Each row of a before or after table is a point. The points were changed in one or more steps. Then noise was added and the rows were shuffled. The steps act on columns, c1 being the first. Name the steps. A step turns or swaps two columns, mirrors them in a line or flattens them onto one, adds a multiple of one to another, or multiplies or shifts one. Angles are multiples of 10 degrees, from the lower column toward the higher: turns from -170 to 170, lines from 10 to 170 but not 90. Use the fewest steps. Two steps may share a column if one is a turn and the other turns, adds or multiplies; they go together, in the order done. Otherwise the lowest column goes first.

Before:
[[ 1.0 -0.4  0.1]
 [-0.9  3.6 -4.0]
 [ 5.8 -3.5 -0.8]
 [-3.0 -2.7  1.1]
 [ 4.1  5.8 -4.2]
 [-4.8 -2.6 -3.1]
 [-1.8  1.1 -1.1]
 [ 2.0  7.0  1.0]
 [ 1.5 -0.8 -8.0]]
After:
[[ 4.8 -2.5 -4.6]
 [-6.1 -3.4 -2.4]
 [ 1.4  3.8 -2.0]
 [ 1.6  1.1 -0.5]
 [-1.6 -0.5 -8.6]
 [-4.0  5.9 -1.3]
 [-2.2  7.2  4.4]
 [-0.9 -0.7 -0.6]
 [ 2.9 -2.3 -0.2]]
Steps: multiply c1 by -1; add 0.5 times c2 to c3

Before, 14 rows:
[[ 1.0  1.1  2.0  4.4 -5.6 -0.1 -0.6  0.8]
 [ 0.1 -1.3  4.3  1.1  2.6  4.3  1.4  1.0]
 [-0.6 -2.7 -1.3 -4.4  1.4  0.8 -0.1 -2.2]
 [-2.1  2.0  0.2 -2.4  3.7 -0.3 -1.0 -0.4]
 [-0.4 -1.1 -0.9 -1.3  0.5 -2.6  1.7  1.3]
 [ 3.2 -1.3  0.4 -7.1 -0.1 -1.2  2.3  0.4]
 [-0.6  0.9  0.8 -2.7  6.4  4.2 -0.6 -6.0]
 [-2.9 -4.2  5.5 -3.1  2.5  0.6  1.6 -3.2]
 [ 0.1 -4.0  2.1 -1.4 -0.1  2.9  1.2 -2.2]
 [ 1.1 -1.6  0.3  0.2  0.4 -0.5 -1.4 -7.1]
 [-8.1  0.3 -0.7 -3.7  3.1  0.9  0.1  2.1]
 [ 3.1 -1.8  0.3  0.5  3.7 -3.6  6.0 -0.3]
 [-4.5 -6.1  1.1 -0.3  2.5 -0.4 -1.5 -2.6]
 [-1.4 -2.8  3.5 -5.1  4.1  5.9 -5.7  2.5]]
After (14 x 8):
[[ 18.1   2.2   1.5  -0.5   1.9  -0.7  -2.5  -2.5]
 [ -3.2   3.6   0.2   0.2   2.6  -3.4  12.3  -0.4]
 [ -3.7  -0.7   1.8   4.4  -3.3   0.0  -1.5   0.9]
 [ 11.9   1.4   5.8  -2.9   1.8   0.7   3.5  -2.9]
 [  0.2  -1.3   0.7  -2.5   4.3   4.0  -1.0  -6.0]
 [  0.6  -3.3   0.0  -2.3   2.5  -0.3  -2.7  -0.8]
 [  7.0   1.7   3.9  -5.4   2.8   6.3 -11.6   3.0]
 [  1.8   1.2   4.3   1.4   1.7   4.2   3.0   1.0]
 [  2.2   0.5  -0.1  -1.3   0.2  -2.3   4.1   1.0]
 [  5.6   1.9  -0.8  -4.3   0.2   0.7  -0.4  -2.1]
 [ -4.4   2.3   0.4  -6.4  -0.4  -1.9   5.1  -0.1]
 [  1.3   2.0   0.1   0.3   0.3  -0.3  -2.8  -7.3]
 [ 15.2  -5.8  -0.7  -3.5   2.0   1.2  -0.1   2.0]
 [  6.7   2.7   1.6  -1.7   0.1   2.4   2.5  -2.5]]
Steps: turn c1 and c2 by 140 degrees; multiply c1 by 2.5; multiply c5 by 0.7; multiply c7 by 2
